Each point is reached from the start by the listed moves, each made 0, 1 or 2 times, or once backwards (-1), plus a little noise. Is the number of moves made odd or even? Then give how often each move was made.
In the rows, 128 means zero.

Moves:
(1): [135 132 131  85 142]
(2): [146 170 153  92 146]
Start: [124 109 129 123 136]
Points:
[114  72 108 114 131] => even (1, -1)
[166 199 184   7 188] => odd (1, 2)
[105  65 105 159 118] => odd (0, -1)

Moves:
(1): [140 106  90 144 130 146]
(2): [111 135 139 159 103 154]
(3): [ 98 131  92 141 125 155]
(4): [144 146 140 144 148  99]
Start: [122 145 121 136 103 120]
Points:
[ 65 152 112 117  77 160] => odd (-1, 0, 1, -1)
[172 149 127 249 101 122] => odd (2, 2, -1, 2)
[136 123 143 107  86 122] => even (0, 0, -1, -1)

Moves:
(1): [166 113 149 135  99 132 143]
(2): [146 105 115 127 127 110 108]
(3): [143 140 101 127 156  87 180]
(4): [156 106  82  87 102 116 128]
(5): [177 184  97 106 151 116 143]
(6): [145 117 124 170 119 135 103]
Start: [121 107 129 142 130 120 124]
Points:
[ 85  76 143 205 126 114 156] => even (0, -1, 1, 0, -1, 1)
[177 249 178 105 156 164 160] => odd (1, -1, -1, -1, 2, -1)
[176 165 137 245 163 133  88] => even (0, 0, 0, -1, 1, 2)

Moves:
(1): [147 120 130 127 120 137 129 129 138 112 113]
(2): [129 129 132 125 121 109 139 139 122 118 131]
(3): [133 120 130 131 131 131 127 129 137 122 137]
(4): [126 121 121 125 114 127 125 125 127 138 133]
(5): [111 137 127 133 120 124 120 119 122 122 130]
(6): [130 141 141 155 127 122 106 158 127 123 121]
(7): [121 120 132 119 129 126 123 128 130 128 127]
(8): [130 125 123  93 134 134 137 135 125 126 133]
(9): [120 134 116 142 131 130 128 143 142 126 124]
Start: [135 116 127 126 131 127 133 137 126 133 129]
Points:
[105 149 112 188  96 105  92 220 142 102 147] => odd (0, 1, 2, 2, 2, 2, -1, 1, 2)
[ 76 123  97  74 136 131 127 164 141 114 133] => even (0, 0, 0, 0, 2, 0, 2, 2, 2)
[152  62 105   7 113 111 191 148 123 134 166] => even (0, 2, 1, 2, -1, -1, 1, 2, 0)
[165 139 175 211 118 141  65 159 135  87  78] => odd (2, -1, 0, -1, 1, 2, 0, -1, -1)

Moves:
(1): [124 134 133 132 134 119 130 106 126 125 139 120 112 120 132]
(2): [124 132 136 129 127 134 131 133 130 143 124 125 132 145 114]
(3): [123 126 129 127 118 138 132 135 141 125 129 120 139 129 131]
(4): [140 131 122 131 113 117 132 138 129 122 114 127 132 125 124]
(5): [122 123 128 132 122 122 126 135 133 129 132 119 119 128 136]
(6): [119 130 126 139 132 125 116 128 118 143 139 115 141 144 145]
(7): [137 131 123 107 119 137 135 115 134 127 123 133 122 122 129]
(8): [125 129 136 119 136 106 124 141 132 128 139 121 128 133 121]
(9): [117 123 124 138 141 124 136 133 133 121 130 117 127 145 135]
(10): [113 117 129 131 105 148 143 127 121 120 145 130 119 124 116]
(11): [136 116 136 122 122 112 127 139 135 121 126 125 143 127 156]
(12): [125 131 133 126 129 122 156 137 131 134 130 122 137 112 115]
Start: [135 136 145 124 135 150 120 124 132 127 130 123 141 115 128]
Points:
[127 125 177 113  95  87  97 132 139 115 178  89  97 117 140] => even (2, 1, 0, 1, 2, 0, 0, 2, -1, 1, 1, -1)
[175 170 153  72 129 102 209 140 184 120  87 103 161  86  74] => even (1, 1, 1, 2, -1, -1, 2, 1, 1, -1, 0, 2)
[118  99 130 173 134  81 135 165 130 120 140  64 176 135 249] => odd (0, -1, -1, 1, 2, 2, 0, -1, 2, 0, 2, 1)

Moves:
(1): [140 124 144 128 137 145 136 131 138 132 122 132 128 141 134 134 110 127]
(2): [128 125 131 124 125 135 124 130 126 118 112 133 126 117 126 136 138 127]
(3): [129 116 130 133 125 116 118 137 146 123 133 134 118 126 137 108 134 138]
(4): [139 128 131 136 125 119 132 132 130 122 130 133 131 117 119 126 135 131]
(5): [131 144 121 129 124 144 110 123 132 122 129 134 128 115  99 128 129 141]
(6): [123 123 132 124 135 127 125 136 130 124 121 132 144 133 116 134 115 135]
(7): [133 126 126 125 129 130 121 113 128 113 134 139 129 119 122 132 136 124]
(8): [125 116 129 138 137 117 125 126 129 126 124 136 119 115 135 141 128 153]
(9): [129 125 135 136 130 132 123 123 134 130 129 126 129 121 129 126 127 123]
(10): [133 127 112 135 139 128 116 137 109 120 128 121 125 120 122 136 134 129]
(11): [121 132 131 126 108 137 119 125 139 119 134 136 118 117 128 128 126 127]
(12): [137 129 132 129 115 136 115 112 122 119 135 132 124 129 138 123 144 124]
(13): [128 119 130 136 121 140 129 121 119 125 119 125 123 124 122 111 123 135]
(14): [127 117 145 117 138 117 119 133 118 119 132 139 125 123 125 132 135 137]
(15): [126 120 131 125 134 113 130 131 128 129 121 125 121 132 129 126 122 130]
(16): [129 125 126 134 129 118 112 134 131 126 129 137 126 118 136 105 118 139]
(17): [136 109 116 120 140 121 123 136 126 128 126 124 131 126 116 137 126 127]
(18): [128 126 121 148 123 118 126 128 135 136 139 145 128 122 123 129 133 129]
Start: [129 130 120 136 127 123 127 128 128 129 144 125 117 126 127 132 121 121]
Points:
[149  22 178 213 147  39  42 148 120  65 129 212  78  48 156  30 158 182] => even (0, 2, 2, 1, -1, 1, 1, 0, 2, 1, -1, 1, 2, 2, 2, 2, -1, 2)
[185 140 106 136  76 188 128  99 166 146 168 166 123 149 132 174 136  54] => even (2, 1, -1, 0, 0, -1, 0, -1, -1, -1, 1, 2, -1, -1, -1, 0, 2, 2)
[157 120 125 180 118 164 100 129 120  95  87 133 110  70  57 107  73 151] => even (1, 1, -1, 2, 1, 1, 0, 0, 1, 1, 1, 0, 2, -1, 2, 1, 0, 0)
[122  74 127 146 134 129  66 151 182  99 147 176 111  48  50 187 129 163] => even (0, 1, 1, 0, 1, 1, 0, 1, 2, 0, 2, -1, 0, 1, -1, -1, 2, 1)
[162 111 207 158  84 133  56  77 168  38 146 249  61  35  89 166 201 211] => odd (1, 2, 1, 2, 2, 0, 1, 2, 0, -1, 1, 2, 0, 2, 1, -1, -1, 1)
[197 110  89 161 148 139  10 110  95  73 184 172 104  55  37 154 134 145] => odd (1, -1, -1, 1, 2, 0, 1, 0, 1, 2, 1, 2, 0, 1, 1, 1, 2, 1)

Moves:
(1): [129 106 141 142 149 127 118 136 134 116 126 129 144 119 131 146 121 115
 148 134]
(2): [126 139 138 128 131 110 127 129 119 122 118 142 132 131 133 119 135 124
 135 133]
(3): [139 131 123 134 123 138 124 133 117 111 136 124 122 120 133 136 136 130
 137 135]
(4): [118 119 119 127 128 121 132 133 121 123 125 144 117 124 136 119 116 131
 119 117]
(5): [135 137 124 132 127 128 126 128 141 115 140 131 130 128 127 131 110 127
 137 124]
(6): [123 118 134 125 120 130 119 129 132 118 131 121 130 133 126 122 111 117
 125 126]
(7): [128 138 119 133 143 123 137 125 122 137 132 124 120 120 134 131 136 126
 120 124]
(8): [135 120 113 129 119 132 127 137 111 135 118 110 119 141 143 125 112 148
 132 153]
(9): [125 137 126 135 132 134 135 129 134 129 130 121 122 125 112 128 126 127
 109 125]
(10): [134 138 138 115 104 130 138 123 123 124 149 135 140 137 106 147  99 115
 150 136]
(11): [121 132 131 129 137 126 119 127 130 122 122 131 117 127 133 135 139 126
 133 133]
(12): [127 133 129 127 133 134 123 155 133 130 127 126 108 139 135 125 167 118
 135 112]
(13): [136 121 149 127 141 132 118 127 126 131 134 133 115 131 102 131 132 115
 138 128]
(14): [123 122 147 125 112 114 122 135 113 123 120 126 121 139 133 133 125 159
 106 110]
(15): [116 130 126 127 117 120 140 122 130 116 134 123 127 138 134 120 122 140
 135 138]
(16): [131 123 108 137 116 123 133 122 127 127 117 128 130 132 129 134 143 122
 116 114]
(17): [124 134 122 118 151 145 140 131 120 130 127 129 131 142 144 129 131 142
 121 115]
(18): [111 135 126 141 121 135 129 136 126 133 128 120 133 140 136 123 119 142
 128 118]
(19): [120 123 127 138 131 137 142 121 134 136 129 133 131 134 150 124 118 128
 122 134]
(20): [131 117 113 124 126 125 114 135 119 123 153 140 127 137 128 119 105 130
 120 133]
Start: [118 130 146 122 127 119 132 137 130 134 140 134 131 126 121 109 144 103
 127 142]
Points:
[132 186 117 112 195 156 130 159 115 139 204 173  39 161 109 101 108  39
 141 142] => odd (-1, 1, 0, 1, 2, 1, 2, 1, 1, 1, 2, 1, 2, -1, -1, 0, 1, 0, 1, 1)
[ 99   7  66 214 154 141  65 167 129  78 184 113  93 148 225 100  37  79
 176 225] => odd (2, -1, 1, 1, 1, 2, 1, 2, -1, -1, 2, 0, 1, -1, 1, 1, -1, 1, 2, 2)
[ 57 115 200 151  79 143 128 173 144  94 136  98 116 208 167 148 106 157
 223 157] => even (1, -1, 0, 0, 1, 0, -1, 1, -1, 1, 2, 1, 1, 1, 2, 0, 0, 2, 1, -1)
[102 192 117 172 143 153  88 157 179 149 178 102  85 120 100 103 129 140
  84 134] => odd (-1, -1, 0, -1, 2, -1, 0, 0, 2, -1, 2, 0, 0, 0, -1, -1, -1, 2, 0, 1)
[ 39  52 243 158  70 123  83 236 118  89 144 170 145 157 206 124  94  95
 150  69] => even (2, 0, 1, 2, -1, 2, -1, -1, -1, 1, 0, 2, -1, 2, -1, -1, -1, 2, 2, 0)
[ 70  70 206 122 190 148  93 245  82 100 155 186  96 206 179 145 114 117
 117  40] => even (2, 0, 0, 2, 0, 1, 0, 0, 0, 1, 1, 2, 1, 2, -1, 0, 2, 1, 1, 1)
[ 56  48 190 209 113 148  81 202 159  55 228 137  84 188 115 110  26 110
 139 145] => even (2, -1, 1, 1, 1, 1, -1, 0, 2, 0, 1, 1, 2, 1, 2, 0, -1, 2, 2, 2)
